Rows are points. To make a cloud, some directions were put in groups of two or more. Within a group, all points are equally far from the middle, so they leave a hole (a ring in 2 directions, a hollow ball in 3). The other directions are filled evenly. Then the cloud was stretched, turned, moved and blurred a little. How many holes are there, and how many directions does each take, smallest first?

Cloud (20 x 3)
[[ 3.0 -2.3 -2.5]
 [ 2.6  0.4 -3.4]
 [-2.7  1.4  2.3]
 [-6.2 -2.1  3.2]
 [-1.6 -3.0 -2.4]
 [-1.8  3.4 -5.2]
 [-1.8  7.9  3.1]
 [-2.9 -4.3  4.8]
 [-2.3  0.1 -1.6]
 [-3.8 -1.3  6.1]
 [ 2.4  1.8  8.0]
 [-0.1  3.2  4.5]
 [-7.2  3.8 -2.8]
 [ 1.4  4.1  4.0]
 [-2.1  4.9  6.5]
 [-6.0  5.4 -2.3]
 [-4.7  3.1 -4.8]
 [-2.9 -4.2 -5.1]
 [-5.9 -1.1  1.2]
 [-0.7  2.0 -5.8]]
Holes: 0

Cloud (28 x 4)
[[-7.1 -0.1  7.4 -2.3]
 [-5.7 -2.8 -1.1  1.3]
 [-4.9  3.4 -3.8 -3.9]
 [-2.1 -2.2 -3.1  1.1]
 [ 2.2 -5.5 -2.2  1.8]
 [-1.7  6.8  3.9 -1.2]
 [ 4.7  0.4  0.6 -1.7]
 [ 4.6  1.5  1.0  0.2]
 [-8.6 -4.3 -3.5 -2.8]
 [-4.0  4.7  1.6 -1.8]
 [-3.8 -0.3  1.5  0.7]
 [-2.0 -4.2  6.2  6.9]
 [ 2.5 -1.5 -4.0 -2.0]
 [-4.5  2.8 -3.4 -4.7]
 [ 1.8 -1.7  2.3 -4.2]
 [-4.7 -4.0  9.1 -1.0]
 [ 5.3  1.8 -3.9 -2.0]
 [ 0.6  0.2  6.4 -2.0]
 [-7.1 -1.4  9.5 -3.1]
 [-2.9 -7.2  1.0 -5.1]
 [-5.1  5.1 -1.4 -1.5]
 [-0.2 -5.4 -2.9 -2.6]
 [-4.9  2.5 -3.3 -7.8]
 [ 2.0  2.9 -2.7 -3.9]
 [-0.5  2.9  0.9 -4.5]
 [ 3.0 -0.1 -5.0  1.5]
 [-2.3  0.8  2.6 -4.2]
 [ 0.1 -7.3  2.3  2.1]]
Holes: 0

Cloud (48 x 6)
[[-2.0 -2.3  1.3 -5.9  1.5  1.5]
 [-0.4  0.0  0.1 -0.6  3.8 -0.3]
 [ 0.3  2.5  2.3  0.0 -1.8  0.2]
 [ 2.0 -0.2  6.5  3.3 -0.5  4.2]
 [-6.7  1.9 -1.2 -1.0  6.5  8.9]
 [ 2.8 -6.7  6.5 -1.8 -4.2 -0.7]
 [ 1.1 -4.1 -0.7 -5.4  0.4 -4.2]
 [-2.8  2.7 -3.5  6.3  1.7  4.0]
 [-4.9 -4.2 -1.8  5.7  5.9  4.6]
 [-0.9  5.4 -0.8  4.6  1.1 -3.5]
 [ 2.3 -2.7  4.4  1.9 -6.6 -1.4]
 [-8.5  1.6 -1.8 -1.7  2.2  4.4]
 [-8.1  0.7  2.3  1.5  5.0  4.9]
 [-4.2 -4.1 -4.0 -3.7  1.5  5.6]
 [-0.4 -6.1  6.7 -6.0  0.0 -1.5]
 [-1.3 -3.0  4.0 -2.8 -1.3  1.5]
 [-3.1 -3.3  3.3  3.4 -1.6 -0.7]
 [-0.9 -0.2 -7.3 -0.9 -4.1  1.7]
 [-3.5 -5.3  6.3  2.6 -0.4  1.5]
 [ 0.8  5.3 -1.9 -4.9  1.2 -1.9]
 [-6.6 -1.9  0.1  5.2 -4.0 -0.8]
 [-2.5  1.6 -1.4 -1.1 -5.9  6.8]
 [-6.9  5.3 -5.9  1.4 -0.8  0.0]
 [-5.1  2.1 -4.1 -1.6  5.0  7.3]
 [-2.1  8.5 -9.4  1.2 -0.1  5.6]
 [-5.8 -0.7  3.9 -5.0 -0.1  1.5]
 [ 2.6  1.8 -4.4 -3.9 -6.7 -1.1]
 [-2.4  5.8 -7.5  1.1 -4.4  1.9]
 [-8.8 -0.7 -0.1  4.1 -1.2 -0.7]
 [-5.6 -0.2 -0.7  6.4  2.9  3.3]
 [ 2.1 -2.8  0.1 -5.2  4.2  5.8]
 [-3.9 10.2 -2.7 10.9  0.7  2.1]
 [ 2.9  2.1  4.4  2.3 -5.9  0.0]
 [-0.7  2.8  0.2  2.6 -1.3  5.4]
 [-5.0 -3.9 -0.1  1.6  0.9  2.6]
 [ 1.5  1.1 -3.6 -6.0  4.5 -0.7]
 [-7.1 -4.1  1.1 -5.8 -1.0  4.4]
 [-2.6 -0.4 -2.9 -6.8 -1.2 -1.3]
 [-0.6 -0.7 -4.2 -0.6  4.6  2.7]
 [-4.8  0.3 -3.1 -5.6  4.4  1.4]
 [-7.8  4.8 -5.1  0.4 -3.3 -1.1]
 [ 2.3  1.6 -1.5 -5.1  2.6  7.4]
 [ 1.9 -1.1 -1.8 -0.1 -0.5 -4.6]
 [-2.1  4.6 -1.0  4.1  6.3 -1.7]
 [-2.4  3.3 -2.0  7.3 -2.1  0.1]
 [-6.9  3.3 -1.0  7.3  5.2 -1.3]
 [-0.9 -1.6 -1.4 -2.7  1.1 -3.4]
 [ 0.9 -2.7 -0.3 -5.0 -3.5  0.8]]
Holes: 0
